Each row is a point. To make a cloud, some directions were put in groups of two or more. Within a group, all points are equally far from the middle, so they leave a hole (a ring in 2 directions, a hollow ball in 3). The other directions are filled evenly. Then the cloud was stretched, turned, moved and blurred a little. How many holes are there, and how many directions does each take, smallest first?
In the rows, zero is written as 128.

Cloud (22 x 3)
[[156 178  93]
 [ 97 144 112]
 [155 115 104]
 [ 95 127 126]
 [125 173 169]
 [112 119  83]
 [166 149 118]
 [196 100 132]
 [157 158 173]
 [142 103 141]
 [173 149 153]
 [171 100 134]
 [172 142 112]
 [ 79 119 110]
 [ 88 159  83]
 [165  99  98]
 [160 157 128]
 [115 137 142]
 [137 160  97]
 [160  95  64]
 [106 130 123]
 [158 112 144]]
Holes: 0

Cloud (32 x 4)
[[154 157  82 115]
 [165 112 158  96]
 [143 103 139 168]
 [164 105  70 146]
 [105 129 120  66]
 [154 138 152 118]
 [106  85 169 126]
 [ 96 145 144 133]
 [139 121  94  61]
 [132 108 162 156]
 [116  92  97  70]
 [ 94  92 141 116]
 [136 124 178 130]
 [133 134 178 117]
 [160 141 131 158]
 [163 128 111  82]
 [165 104  80 150]
 [143 150 147 154]
 [166  96 151 110]
 [153 150 138 121]
 [172 112 111 128]
 [144 119  93  65]
 [130  99  70 106]
 [114 140 171 127]
 [106 118 100  76]
 [165 121  68 116]
 [138 155 147 154]
 [126  90  86  83]
 [150 101 157 143]
 [149 107  71  95]
 [154 138 147  89]
 [148  89  85  88]]
Holes: 1 (3)

Cloud (46 x 6)
[[114 153 151 158 142 124]
 [105  86 122 103 124 212]
 [ 84 119 100  81 110 106]
 [139 150  99 132 105 104]
 [132 149 127  93 118 133]
 [ 74 103 125 159 120 140]
 [118 135 158 168 117 131]
 [101  98 113 115 113 183]
 [162 135 134 112  93  97]
 [134  91 112 140 132 102]
 [119 123 108 160 160 122]
 [163 112 111 133  97 114]
 [ 96  58 142 162 154 193]
 [106 133 152 152  84 112]
 [ 93 124 114  78 122 111]
 [109  78 129 147 140 227]
 [114 119 137 188 170 187]
 [109 107 140 157 185 183]
 [139  96 144 193 180 205]
 [113 100  85 136 138 196]
 [139 160 115 109  96 123]
 [ 99 102 126 118  99 166]
 [135 147 153 152  94 167]
 [ 98  59 122 149 129 198]
 [124 125  82 138  97 104]
 [109  96 102 128  87 132]
 [176 105 142 177 150 145]
 [155 106 143 172 132 106]
 [119 116 131 170 136 212]
 [107 129 101 129 118 182]
 [142 129 176 151  90 153]
 [121 149  94 120 108 119]
 [160 125 159 185  77 126]
 [145 132 149 106 133 132]
 [107 101 115 138 118 192]
 [ 94  97 157 140 123 106]
 [ 88 109  94 168 135 191]
 [ 95 127 153 145 164 166]
 [145 147 153 151 162 161]
 [112 126 152 144 145 124]
 [178 137 168 125 119 122]
 [139 124 171 140  87 163]
 [118  99  96 176  95 142]
 [155 132 123 147 132 117]
 [119 117 136  88 147 150]
 [137  97 149 193 139 161]]
Holes: 1 (2)

Cloud (87 x 8)
[[200 106 139 138 159 162 168 124]
 [146 132  95 165  99 100 114  83]
 [161  59 127 139 106 125 137 100]
 [115 133 136 135 105 142 149 181]
 [ 89 107 145 165 132  88 149 141]
 [133  37 147 143 123 103 158 132]
 [177  89 106 121 140 145 171  97]
 [170  97 156 126 125 119 116  65]
 [177 155 134 168 144 175 149 130]
 [174  99 132 115 124 121 106  73]
 [ 61 110  98 126 141 104 133 109]
 [115  83 140 158 110 104 148 164]
 [187 133 119 160 123 121 152 146]
 [147 144  99 160 127  72 130 165]
 [ 74 140 117 121 124 128 163 134]
 [115 153 178 108 133 126 102 153]
 [136 121 117 135  83 182 112 126]
 [118 157  73 123 142  87 109  89]
 [135 106 189 108 155 134 153 172]
 [143 172 118  97  97 124  81  77]
 [190  96 120 129 157 146 161 119]
 [100  67 136  91 133 120 159 165]
 [137  52 155 126 131  67 126 100]
 [160 160 124 168  86 115 136  96]
 [131 122 134 111  84 167 150 152]
 [133 177 111 139 163 158 142 120]
 [154 156 155 137 155  78 117 124]
 [160 107 111 153  90  98 149 128]
 [176 158  99  99 117 174 175 131]
 [122  60 114 154 121 117 155 107]
 [106 131  78 109 119 124 185 114]
 [117  74 144  99 135 138 104 129]
 [152 129 137 132  99 111  67  55]
 [120  79 129  99  86  74 101 148]
 [110 144 143 150 105 131 144 170]
 [163 147 127  99 150 177 177 172]
 [160 123  89 156 125 116 147  97]
 [179  83 129 117 167 114 138 107]
 [145 208  89 125 125 145 121 111]
 [167 130 105 141  69 176 120  88]
 [165 131 123  80 125 151 144  97]
 [181 152 122 164 122 123 151 148]
 [ 92 155 145 110 114 111  64 139]
 [137  92  75 124  88 123 117 107]
 [133 122 100 156  91  72 139 127]
 [105 140  70 129 100 104 111  87]
 [115 131 117 135 126 175 140 140]
 [125  74 135 170 113 108 120 156]
 [129  84 152 122 112 122  50 111]
 [145 138 114 159  83 161 122  77]
 [141  91 137 172  85 127 117 130]
 [ 98 175 117 132 129 138  91 138]
 [174 119 163 129 121 136 116  53]
 [139 160 150 144 166  76 130 131]
 [169 142 143  85 161 159 180 159]
 [182 102 172 161 110 168 107 154]
 [146 128 147 161  67 139 136 137]
 [166  85 176 138 155 124 140 173]
 [111 154 138  95 113 132 119  77]
 [136 207 147 118 141 119 112 145]
 [159  67 167 145 141 124 101 155]
 [212 135 132 154 101 142 138 131]
 [ 85 139 122 100 167  78  89 158]
 [153 109 165 145 153  78  67 142]
 [142 144  90 162 139  77 100 106]
 [114  91 144  78 129 128 155 113]
 [164 129 111  85 136 148 192 135]
 [144  54 164 147 120  98  91 166]
 [113 183 128 120 142  80  89 162]
 [ 82 165 114 122 156  96 124 167]
 [130 142 127 134 144 129 171 195]
 [147 118 108 161 111  92 160 111]
 [147 181 138  99 119 106 122 107]
 [194 118 100 125 115 153 127 110]
 [142 117 150 136  72 146 135 162]
 [164 133 147 145 147  70  73 119]
 [164 169  75 122 114 157 138 128]
 [158 122 104 165  92  95 134 113]
 [167  90 141 123 161 131  98 140]
 [135  54 171 131 132 110 110  95]
 [104 119 147 162 118 110 152 155]
 [108 174  94 114 121 107 169 107]
 [ 99 178 161 137 142 128 141 153]
 [127  92 117 114 116 152 104 163]
 [197 125 138 130  88 125 140 135]
 [159 135 142 120 152 148 188 190]
 [142 155 127 163  94  78  99  86]]
Holes: 3 (2, 2, 2)
